Each row is a point. The last column is the point's height on a tilted bowl or saddle (a function of degree 2), plus a little noise. Count its main directions that bend up, bend down and stay straight.

Points (9 x 3):
array([[-11, -13,   7],
       [-74,   7,  71],
       [-27,  59,  45],
       [-27, -12,  18],
       [ 54, -19, -10],
       [ 37,  18, -12],
       [ 48,  -7, -14],
       [ -8, -83,  69],
       [ 20,   3, -11]])
Directions: 2 up, 0 down, 0 straight

Points, 11 rows:
array([[-25,  15,  37],
       [-30,   6,  37],
       [  2, -46,  34],
       [ 35,   5,  41],
       [-14, -62,  17],
       [ 20, 104, -69],
       [ 36,  13,  37],
       [ 18,  40,  19],
       [-14, -30,  38],
       [-41,  52,  19],
       [ 44,   4,  39]])
Directions: 0 up, 1 down, 1 straight

Points, 16 rows:
array([[ 52,   3, -34,  32],
       [-41, -77, -39, -90],
       [  2, -24,  17, -11],
       [  3,   5,   2,  -3],
       [ 53,  37, -22,  31],
       [-23,  38,  63, -58],
       [ 12, -17,  48, -10],
       [-27,   9,  30, -26],
       [-26,  76,   8,  50],
       [ -1, -53,  23,  -9],
       [ 52,  80, -31,  53],
       [  5, -18,  52, -19],
       [ 54,  28, -22,  33],
       [ 43,  38, -26,  31],
       [ 42, -13,   8,  21],
       [ 17, -29, -69, -11]])
Directions: 1 up, 1 down, 1 straight

Points, 16 rows:
array([[-20,  11, -32,   3],
       [-19, -20,  -1,   3],
       [ 45,  60,  73, -87],
       [-87,  34,  26, -25],
       [ 19,   2, -22,  -6],
       [-16,  37,  19, -10],
       [  9, -71,  40, -44],
       [ 11,  24, -36,  -8],
       [-14,  50,  14, -17],
       [ 35, -10,   1, -16],
       [  5,  38,  -7,  -9],
       [ 48, -27,   6, -31],
       [ 35,  -5,  46, -30],
       [-28,  50,  18, -17],
       [ 56, -45,  -4, -46],
       [ 52, -48,  88, -87]])
Directions: 0 up, 3 down, 0 straight

Points (16 x 4):
array([[120, -66, -19, 112],
       [-20,  -9,  16,  21],
       [ 22,  18,  -3,   0],
       [ 35, -15,  14,  10],
       [ 12,  21,  36,   5],
       [-17,  -5,  42,  23],
       [ 29,  61,  47,  15],
       [ -7,  17, -30,  12],
       [ 31,  -1,  13,   4],
       [-26,  53,   8,  18],
       [ 10,  35,  61,  17],
       [  8, -40,  27,  30],
       [ 38, -30, -51,  40],
       [ 38, -20,  -9,  16],
       [ 32,  26, -67,  22],
       [-44,  -4, -82,  69]])
Directions: 3 up, 0 down, 0 straight

Points:
array([[ -43,  -32,   -1,   23,   45],
       [ -73,  -42,  -12,   42,   91],
       [ -48,  -48,   11,  -19,   48],
       [  24,   31,  -33,   -8,   -9],
       [ -42,   15,  -42,  -11,   29],
       [   8,  -24,    6,   -5,   10],
       [  11,    7,   28,  -34,   -3],
       [  18,  -90,  -41,   -3,   67],
       [  25,  -42,  -39,  -19,   40],
       [ -28,   13,  -21,   61,   20],
       [ -51,   31,  -39,   -6,   21],
       [ -38,   82,  -42,  -72,    7],
       [   9,   31,   -9,    7,  -16],
       [ -17,  -11,  -20,   13,   23],
       [ -48,    6,  -53,  -18,   46],
       [  22,   14,   -7,   47,   -3],
       [ -77,   31,   17,   -9,   40],
       [  51,  -54,  -60,  -10,   66],
       [   6, -121,    4,  -26,   34],
       [ -23,   29,  -27,   -1,    1],
       [  82,  -18,    2,   36,   28],
       [ -14,   34,   19,  -20,   -9],
       [  -6,   63,  -24,    3,  -33]])
Directions: 3 up, 1 down, 0 straight

Points (23 x 5):
array([[  27,  -59,  -32,   -3,  -28],
       [ -15,  -13,  -14,  -46,  -18],
       [  23,  -20,  -25,   17,   -6],
       [  39,    8,  -41,   10,   -2],
       [  92,   19,   38,  -67,  -25],
       [  -2,   16,   15,   36,    2],
       [ -68,  -48,    7,   27,  -59],
       [  57,  -12,  -24,   23,   -4],
       [   9,  -15,   63,   13,  -12],
       [ -34,   -5,   16,    7,  -13],
       [  21,  -79,  -46,    4,  -51],
       [ -17,    6, -103,  -33,  -57],
       [ -49,   31,   40,    5,  -19],
       [  29,    4,    5,    7,    8],
       [  10,  -44,   11,  -49,  -24],
       [ -57,   40,   29,   20,  -23],
       [ -24,  -34,  -35,    1,  -27],
       [ -47,  -71,   66,  113, -121],
       [ -21,    2,   36,   40,  -11],
       [ -30,    0,   -3,   69,  -25],
       [  30,  -35,    5,  -20,   -8],
       [  16,    8,  -19,    6,    4],
       [ -44,    4,   60,   -5,  -29]])
Directions: 0 up, 4 down, 0 straight

Points:
array([[ 49,  -8, -24, -36,  11],
       [ 36, -26, -55, -23,   2],
       [ 27, -63, -23,   1,  18],
       [-69, -63, -73, -22,  52],
       [-13,  39,  32,  38,  24],
       [ 10, -38,  45, -21,  40],
       [ 84,  11,  30, -54,  75],
       [ 53, -41,  -2,  14,  23],
       [-41,   3,   1,  18,   4],
       [ 29,  95,  52,  62, 103],
       [ 37, -11,  55,  -9,  48],
       [ 49, -32,   7,  13,  23],
       [-53, -19,   1,  -1,  14],
       [ 87, -37,  10, -11,  59],
       [ -8,  70,   0, -24,  28],
       [-39,  16, -33, -40,   8],
       [ 33, -67, -14,  -6,  29],
       [ -6,  76,   5, -22,  34],
       [ -8,  12, -11, -24,  -1],
       [ 34,  -9,   4, -13,   9],
       [-39,  49,  33,  20,  34],
       [-44,  -8, -60, -20,   7],
       [ 14,  16,  -3,  47,   3]])
Directions: 4 up, 0 down, 0 straight

Points, 43 rows:
array([[  43,   -9,  -24,   -8,  -11,   23,  -46],
       [ -24,  -29,   -8,  -50,   19,   23,  -40],
       [  13,  -12,   10,  -29,  -30,  -18,  -40],
       [ -53,   -8,  -25,  -24,  -37,  -24,   12],
       [ -10,    0,  -10,   -5,    8,  -46,  -10],
       [  -3,   57,   12,   51,   35,  -60,    3],
       [ -37,   57,  -63,   31,  -42,  -15,   35],
       [  68,    1,   26,    8,   52,   -4,  -54],
       [ -24,  -36,  -15,  -44,   35,   -8,  -52],
       [  79,  -49,   20,   10,   65,  -63,  -61],
       [  23,   49,   -6,  -33,   21,  -20,  -28],
       [ -15,    3,   26,  -39,   32,  -70,  -34],
       [  19,   45,  -63,    8,   45,   -2,    1],
       [   4,    3,  -13,  -42,   37,  -27,  -41],
       [  35,   30,   17,  -35,   42,  102,  -13],
       [ -19,  -12,   22,   99,   25,   41,   14],
       [ -22,  -21,   10,  -16,   58,   -1,  -47],
       [  22,   -5,  -20,   41,  -30,  -23,    5],
       [ -53,   35,   -4,   24,   40,  -68,   -2],
       [ -55,   -2,  -42,  -57,  -62,  -50,    1],
       [   8,  -12,   -1,  -22,   18,  -33,  -35],
       [ -14,  -39,    2,   43,    5,  -97,   37],
       [  17,   18,  -26,  -42,   29,   53,  -20],
       [  49,   51,   20,   42,   -4,  -58,  -12],
       [  12,   -5,   -6,   -1,   22,  -25,  -22],
       [  -2,   16,  -76,  -14,   43,   14,   -7],
       [  14,    2,   -4,   15,    0,   22,   -7],
       [ -63,   18,  -11,   49,   -3,   17,   26],
       [ -29,    0,   24,   57,   12,  -76,   27],
       [ -19, -101,   26,  -21,   64,  -35, -108],
       [   6,   34,   -2,   20,  -45,  -39,   -5],
       [  48,  -16,   29,   61,  -57,   46,  -11],
       [  86,    2,   57,   14,   16,   -3,  -63],
       [  23,    6,    6,  -11,    2,  -35,  -29],
       [ -54,   24,   44,  -52,  117,   30,  -95],
       [   0,    4,  -22,  -28,   79,   19,  -49],
       [ -23,    5,  -58,  -32,   14,   34,    3],
       [ -62,  -40,   34,  -37,   55,    1,  -67],
       [  13,   38,   14,  -23,  -46,   -1,  -21],
       [  36,   60,  -40,  -38,   -4,   29,  -14],
       [ -56,   62,   28,   49,   36,   24,  -17],
       [  21,  104,  -25,   33,  -54,   28,    0],
       [ -29,   40,  -12,  -40,  -17,  -54,  -10]])
Directions: 1 up, 2 down, 3 straight

Points:
array([[  29,   22,   19,   30,  -38,   21,    1],
       [  71,  -12,   -4,  -16,   33,   28,   29],
       [  35,   11,   -8,   25,  -23,   88,    2],
       [ -22,  -26,   10,  -21,   75,   20,   -7],
       [  34,   -2,  -26,   20,   66,   14,   29],
       [  27,  -16,  -22,   38,  -24, -104,  102],
       [ -35,    8,   -6,  -18,  -27,  -15,   10],
       [ -37,   38,    8,   99,   36,   68,   29],
       [ -14,  -81,   41,   42,   -6,  -80,   73],
       [  -1,   78,    2,  -18,  -28,  -93,   90],
       [ -12,   21,    8,   82,  -54,   33,   35],
       [  40,  -22,  -24,  -39,  -23,   32,   21],
       [  40,   36,   -4,  -14,    7,  -14,   26],
       [ -19,  -48,  -12,    6,   56,  -69,   50],
       [ -13,   21,    8,   42,  -15,   53,   -1],
       [ -51,  -28,  -34,  -30,  -58,   13,   26],
       [ -13,  -54,   57,  -12,   14,   38,  -13],
       [  -2,    7,  -59,   17,   55,    2,   52],
       [ -22,   12,   -1,  -28,  -46,  -18,    9],
       [ -16,   44,   32,    6,  -35,  -21,   13],
       [  -4,   24,   -9,  -41,   57,   15,   30],
       [ -24,   -9,    0,   38,  -69,    6,   29],
       [   9,  -51,   26,   -1,  -11,  -20,    7],
       [   1,  -13,   -1,   79,  -45,   15,   36],
       [  54,  -50,   59,   37,   39,   -8,   35],
       [  53,  -22,    8,   -9,   30,  -38,   44],
       [  -1,    6,   44,  -28,  -13,   21,   -3],
       [  59,  -13,   14,    7,   -2,   41,    6],
       [ -63,   -3,   36,  -10,    0,  -49,   15],
       [ -30,   36,  -32,   -2,  -49,    4,   26],
       [ -11,  -15,   66,   -9,   84,  -54,   22],
       [  11,    2,   77,   40,   30,   36,  -22],
       [ -64,  -14,    0,  -52,  -15,  -33,   14],
       [   4,   64,   52,   -6,   -5,   56,    3],
       [  97,  -30,  -27,  -40,  -10,   73,   72],
       [  20,  -31,   32,  112,    0,    4,   65],
       [ -54,   41,    5,  -24,   32,   -9,   33],
       [ -77,   -5,   -1,   13,  -33,  -45,   42],
       [  -6,  -33,    7,  -11,   -1,  -28,    1],
       [ -38,   18,  -15,    1,  -73,   32,   30]])
Directions: 4 up, 0 down, 2 straight

Points:
array([[  -7,  -34,   33,  -16,   -5,    6,  -13],
       [   2,   10,  -25,   11,   -3,   74,  -17],
       [  21,  -15,  -69,   46,   23,  -20,   -9],
       [  10,  -25,  -22,   -2,    5,   27,    4],
       [  -1,  -20,  -15,  -63,  -11,  -40,  -25],
       [  51,   18,   -5,  -51,   16,   22,  -11],
       [ -56,  -12,    2, -106,   23,   -2,  -92],
       [  -7,  -15,   49,  -71,  -66,  -55,  -38],
       [ -93,  -27,   -8,   21,  -58,   -8,  -56],
       [ -15,  -33,   25,   47,   47,   77,  -34],
       [   2,  -40,  -41,   57,   10,   -7,    0],
       [  22,  -92,  -23,   25,   70,   56,   -9],
       [ -24,   10,   42,  -76,   29,  -26,  -66],
       [ -18,   43,   36,   46,   34,  -54,  -82],
       [  28,  -18,   -2,  -13,   16,  -18,   -4],
       [  49,   49,   29,  -11,  -15,  -15,  -23],
       [ -44,   17,  -29,   70,   68,   34,  -57],
       [ -15,   -7,   11,  -66,   69,   22,  -62],
       [ -29,   50,  -14,  -28,  -60,   49,  -17],
       [ -21,  -31,  -51,  -17,    0,   22,  -13],
       [ -35,  -21,   61,  -65,  -32,  -30,  -52],
       [  29,  -26,   32,   51,   21,   60,  -24],
       [ -19,  -16,  -48,  -92,   -1,  -52,  -66],
       [  53,   35,   17,  -36,   52,    2,  -40],
       [  27,   13,   12,   15,  -27,  -19,   -7],
       [  11,  -63,   40,    4,   50,   25,  -27],
       [  90,   -1,  -27,   31,    9,  -10,  -17],
       [   9,  -26,   11,  -10,  -20,   -5,    1],
       [   7,  -37,  -47,  -19,  -15,  -10,    1],
       [  41,   29,   32,  -16,  -29,  -26,  -15],
       [ -20,    0,    3,   68,  -25,   -2,  -25],
       [ -35,   37,   85,   66,  -42,    0,  -82],
       [  35,  -11,  -30,   20,    2,   85,  -16],
       [  13,  -32,   22,  -40,  -62,   -7,   -6],
       [ -44,  -28,  -80,  -13,   56,   11,  -56],
       [ -22,  -72,  -19,    8,  -53,    1,  -15],
       [  55,  -20,   -5,  -40,   -4,   26,   -1],
       [  49,  -19,  -55,  -15,  -19,   -6,    5],
       [ -19,  -49,   55,    1,   18,   -8,  -37],
       [ -10,  -27,   16,  -47,  -26,  -33,  -20],
       [  88,  -21,  -28,  -37,   60,   28,  -25],
       [ -34,   25,  -48,  -28,   -2,   33,  -31]])
Directions: 0 up, 5 down, 1 straight
